Each row of a before or after table is a point. The points were changed in one or more steps. Then noise was added and the rows were shuffled. The steps act on how far a point lies along the listed directions, d1 being the first. Write out the steps. A step turns or swaps two directions, mirrors them in a line or flattens them onto one, adds a multiple of one to another, or multiplies one. Angles are multiples of 10 degrees, from the lower direction toward the higher: turns from -170 to 170, lines from 10 to 170 but not 90. Use the fewest steps. Two steps may share a direction if one is a turn and the other turns, adds or multiplies; they go together, in the order done. Otherwise the lowest direction goes first.
In the rows, 128 means zero.

Directions:
(1): [112 164 181]
(2): [138 184  94]
(3): [ 65 128 109]
Before, 12 rows:
[[134 123 141]
 [127 115 115]
 [121  99 114]
 [132 107 126]
 [162 156 126]
 [156 147 127]
 [112 128 114]
 [149 186 135]
 [141 109  93]
 [103 130 119]
 [161 138 119]
 [159 139 154]]
After, 12 rows:
[[158 128 130]
 [133 100 143]
 [139 136 123]
 [172 200  86]
 [165 172 107]
 [114  84 153]
 [166 250  55]
 [104 138 123]
 [127  85 155]
 [124 118 135]
 [113 142 118]
 [164 178  97]]
Steps: flatten d1 and d3 onto the line at 80 degrees; multiply d2 by 3

Directions:
(1): [174 184 145 136  84  95]
(2): [152  84 160 102  74 169]
(3): [160 169  96 106 148 192]
(4): [160 110 119  58 154  87]
Before (12 x 6):
[[121 120 106 117 159 193]
 [134 107 156 106 105  90]
 [114 165 125 142 123 140]
 [113 167  95 175 136 169]
 [ 98 121 141 170 148 192]
 [138 136 118 151  94 188]
 [119  72 140  59 125  34]
 [124 115 154 107 117 115]
 [111 120 124 183 105 154]
 [134  77 156  93 157  39]
 [ 71  78 130 128 149 158]
 [140  84 172  41 132  65]]
After (12 x 6):
[[110 133 127 126 138  91]
 [120  89 176 131 124  80]
 [128 137 140 136 101 184]
 [106 113 114 132 145  46]
 [132 184 118 179 144 211]
 [148 106 131  84 133 100]
 [148 170 135 117 113 249]
 [115  88 139 157  96  89]
 [139  68 142 101  91 100]
 [124 127 151 121 109 162]
 [121 184 105 143 107 237]
 [113 129 145 131 106 132]]
Steps: multiply d1 by 0; multiply d2 by 1.6; swap d3 and d4

Directions:
(1): [157 176  84 123 135  68 103 175  65 143 144]
(2): [ 51  91  85 172 168 105 124 107  99 147  95]
(3): [167 132 161 181 180  95 181  98 135 162 172]
Before:
[[158 114 171 166 165 172 155  94 180 135 165]
 [ 76 122  66 117 110 136  59 154 112 107  86]
 [ 82 128 108 169 146 110  98 150 115 165  95]
 [247 156 205 137 130 125 184 111 176 131 160]
 [ 85 100  84 157 104 116  96 110 106 116  97]
 [211 155 102 220 229   9 189  91  46 186 199]
 [167 155 154 156 189  65 168 143 118 165 178]
 [190 184  75 104 138  71 111 213  54 153 169]]
After, 8 rows:
[[156 146  94 106 133 114 120 178  97 147 149]
 [107  96  74 192 192  62 140  74  61 149 121]
 [124 125 127 152 148 162 116 112 144 132 138]
 [127 116 108 169 125 105 125 102 122 130 137]
 [135 131 119 137 136 123 102 138 137 122 125]
 [171 138 137 110 103 141 121 137 147 115  97]
 [ 96 118 123 132 171  94 133 147 113 143 126]
 [108 130 133 172 162 109 121 140 132 169 116]]
Steps: multiply d1 by 0.4; flatten d2 and d3 onto the line at 30 degrees

Directions:
(1): [136 137 190  70 134  82 192 126 149 123 111  94  96 190]
(2): [186  48 127 126  81 114  91 148 173 147 159 145  76 141]
(3): [183 206 124  94 134  99 129 133 118 136 177 137  83  59]
(4): [139 132  95 166 132 117 204  96 215 125 162 150 166 118]
(5): [151 150  94 162  94 156 179 133  90 105  83 190  68 161]
(6): [142 142  80 133 161 197 139 137 126 165 175  58  99 177]
Before, 14 rows:
[[111 121 144 121 139 111 142 134 141 131 143 107 151 115]
 [119  92 122 142 139 143 120 138 151 129 164 103 136 130]
 [ 94 133 107 146 159 140 159 104 154 122 140 122 212 135]
 [121 108 137 116 138 109 121 129 147 115 141 102 140 131]
 [123 100 159 133 103 101 113 127 155 118 135 142 128 108]
 [109 145  90 176 135 181 156 134  67 132 102 137 129 164]
 [103 120 114 162 148 116 121  92 168 134 141 111 175 105]
 [124 123 137 112 119 150 152 121  98 127 130 119  94 187]
 [142 126 137 135 101 114 152 134 151  98 129 163 116 135]
 [130 108 155  94 121 125 150 130 120 102  90 126 107 202]
 [152 143 128 132 109 121 151 136 123 123 131 131  99 146]
 [ 82 102  99 162 155 183 171 111 137 122 103 114 155 207]
 [105 124 101 153 140 139 108 121 132 115 142 131 182 100]
 [153 106 144 116  98 121 119 158 120 133 135 119  84 163]]
After:
[[135 116 158 135 105  67 148 125 159  90 132 188 135  76]
 [ 75 120 221 100 120  32  96 127  94 104  73 161 202  73]
 [107 151 163 125 141  28 128  86 191  95 143 194 229   5]
 [132 148  97 149 132 140 173 135 136 132 157 126 122 116]
 [134  81 142 121  92 136  39 171  69 135 129 127 103 130]
 [145 189  99 151 151  77 253  71 228 108 177 177 217  79]
 [136 158 147 113 132  76 194 113 163  98 133 144 150 122]
 [131 121  98 107 153 192  25 150  80 148 165  75 128 123]
 [100 103 156 115 106 118  39 124  73 116 127 150 146  87]
 [154 134  93 135 143 190 154 129 157 161 197  62  73 173]
 [119 103 120 160 117 133 112 137 130 128 131 129 145 135]
 [141 118  76 162 148 180 164 125 199 143 199  89 135 171]
 [145 141  99 135 133 128 127 129 133 117 155 122 114 117]
 [145 168 107 169 139  79 232  70 222 119 156 149 144 101]]
Steps: turn d1 and d6 by 160 degrees; multiply d6 by 3; multiply d5 by 0.7; turn d3 and d5 by 130 degrees; multiply d4 by 3
